Every row gives one point. Examples show where two turns around zero, p and q, send a point. Write where each new point lands after one turn and then the other. Backwards means that the second turn is done in reverse. Each puzzle has new turns, and all numbers are rounded.
(in the rows, 128 means zero)

Turn p:
94 124 151 -> 116 128 167
132 143 124 -> 129 142 121
114 131 107 -> 104 130 120
115 134 153 -> 134 137 155
186 109 105 -> 159 104 76
Turn q:
124 102 105 -> 142 97 137
129 104 170 -> 126 151 171
124 132 166 -> 112 157 147
111 159 106 -> 107 116 94
140 162 109 -> 130 133 88
140 109 112 -> 151 113 132
Where do these land?
p, then q: 123 134 122 -> 120 125 124
p, then q: 91 160 136 -> 86 152 119
p, then q backwards: 102 134 110 -> 103 142 143
q, then p: 165 85 154 -> 187 148 133
p, then q: 124 136 114 -> 118 118 119
q, then p backwards: 164 119 131 -> 152 143 152

Turn p:
149 169 107 179 113 117 -> 121 180 84 109 140 111
102 99 156 141 144 143 -> 132 98 129 168 147 121
172 129 110 94 158 122 -> 135 133 155 89 141 171
143 155 137 112 159 107 -> 139 125 146 88 152 121
105 115 143 116 100 155 -> 117 122 146 165 103 116
113 104 147 117 125 139 -> 134 108 143 155 122 128
151 112 123 128 122 100 -> 159 132 117 116 119 146
89 142 101 137 103 140 -> 88 126 106 135 100 108
Turn q:
158 107 114 134 131 152 -> 141 92 125 103 121 125
130 154 128 148 118 128 -> 153 133 139 146 137 129
108 132 122 95 159 131 -> 95 127 101 137 131 153
143 133 164 125 104 125 -> 148 161 136 104 131 127
128 108 113 128 90 102 -> 130 139 135 130 93 92
114 150 135 112 154 52 -> 101 171 88 164 157 94
122 158 108 132 161 171 -> 135 92 123 149 145 175
125 100 118 143 101 174 -> 136 99 166 107 97 141
123 110 150 136 135 115 -> 111 138 138 114 143 114
Where do these land?
q, then p: 153 73 122 143 119 119 -> 167 97 138 112 93 130
p, then q backwards: 96 145 119 131 107 111 -> 141 99 107 113 120 108
q, then p: 119 154 134 145 161 128 -> 117 117 119 135 169 137
q, then p: 155 144 119 126 102 121 -> 143 160 124 111 120 143
q, then p: 132 96 182 134 128 141 -> 127 102 182 110 128 112
p, then q: 119 148 108 148 114 141 -> 122 134 131 166 119 131
q, then p: 121 135 111 68 164 135 -> 66 121 106 140 106 147

Turn p:
133 126 135 99 146 98 140 94 123 -> 154 113 155 102 108 103 128 140 128
95 152 88 137 130 132 157 109 119 -> 120 125 144 130 155 132 146 180 103
145 110 147 165 110 122 114 137 112 -> 110 130 111 137 141 113 89 106 138
126 166 137 148 139 115 156 145 120 -> 116 114 136 174 118 113 129 151 123
142 138 112 96 129 96 113 128 107 -> 142 146 116 110 102 92 138 138 117
90 127 85 153 135 103 97 147 154 -> 72 164 132 114 140 125 160 145 151
133 100 144 111 100 141 106 159 168 -> 112 122 101 113 115 156 145 76 140
161 140 120 160 146 168 156 124 110 -> 162 124 122 174 168 132 114 139 131
83 93 128 119 149 153 161 119 120 -> 134 103 135 105 133 177 115 168 143
127 122 159 109 110 100 157 146 155 -> 112 78 125 126 96 123 141 110 132
144 135 126 119 107 162 93 127 158 -> 134 152 125 128 140 149 148 80 114
157 125 156 119 134 144 86 101 91 -> 166 163 134 121 119 120 82 102 117
Turn q:
122 177 135 98 103 114 153 162 150 -> 160 171 140 118 97 142 174 125 137
144 95 117 129 95 149 131 110 145 -> 122 138 162 130 159 108 107 144 142
139 164 128 146 164 125 137 154 103 -> 100 120 107 125 91 166 143 123 120
103 83 105 101 118 125 95 119 142 -> 166 108 120 140 154 91 110 157 139
119 165 159 103 122 129 136 100 170 -> 154 167 123 87 130 117 134 90 141
132 108 132 125 115 145 115 150 156 -> 124 150 123 145 141 108 131 146 152
145 67 120 103 131 133 131 114 144 -> 122 108 137 115 176 93 131 158 138
120 93 169 100 104 156 119 92 122 -> 128 147 135 114 155 67 107 125 97
124 149 136 159 150 125 118 123 111 -> 112 119 108 135 113 150 114 103 119
110 147 109 163 154 130 152 134 96 -> 107 92 135 136 84 150 125 110 125
134 136 118 170 141 84 135 153 101 -> 116 98 126 164 121 176 149 115 116
145 152 108 140 140 122 115 125 94 -> 121 115 122 126 113 169 110 137 108
Where do these land?
p, then q: 110 130 124 104 133 134 157 108 99 -> 110 140 121 145 128 126 144 169 109
p, then q: 120 104 130 146 179 105 137 147 93 -> 148 159 105 164 138 139 144 141 172
q, then p: 162 151 158 161 124 142 138 121 130 -> 125 143 167 131 125 157 125 146 95
q, then p backwards: 160 173 124 134 98 137 113 128 105 -> 89 142 139 119 134 163 95 124 104
q, then p: 129 127 120 117 148 159 149 141 110 -> 101 112 108 109 108 138 131 131 114
q, then p: 146 109 123 125 166 124 135 116 139 -> 135 123 128 101 120 148 146 145 152
q, then p: 73 112 88 105 116 122 159 135 148 -> 125 78 116 123 125 96 128 77 153
p, then q: 111 129 158 117 87 105 57 169 148 -> 195 133 167 113 99 112 82 97 115
p, then q: 165 110 130 120 86 145 127 127 123 -> 131 91 133 101 145 143 100 147 119
q, then p: 111 147 135 133 136 93 111 119 169 -> 165 129 147 128 164 116 155 118 134
q, then p backwards: 121 116 117 147 137 143 125 97 144 -> 137 99 149 153 127 117 129 118 127
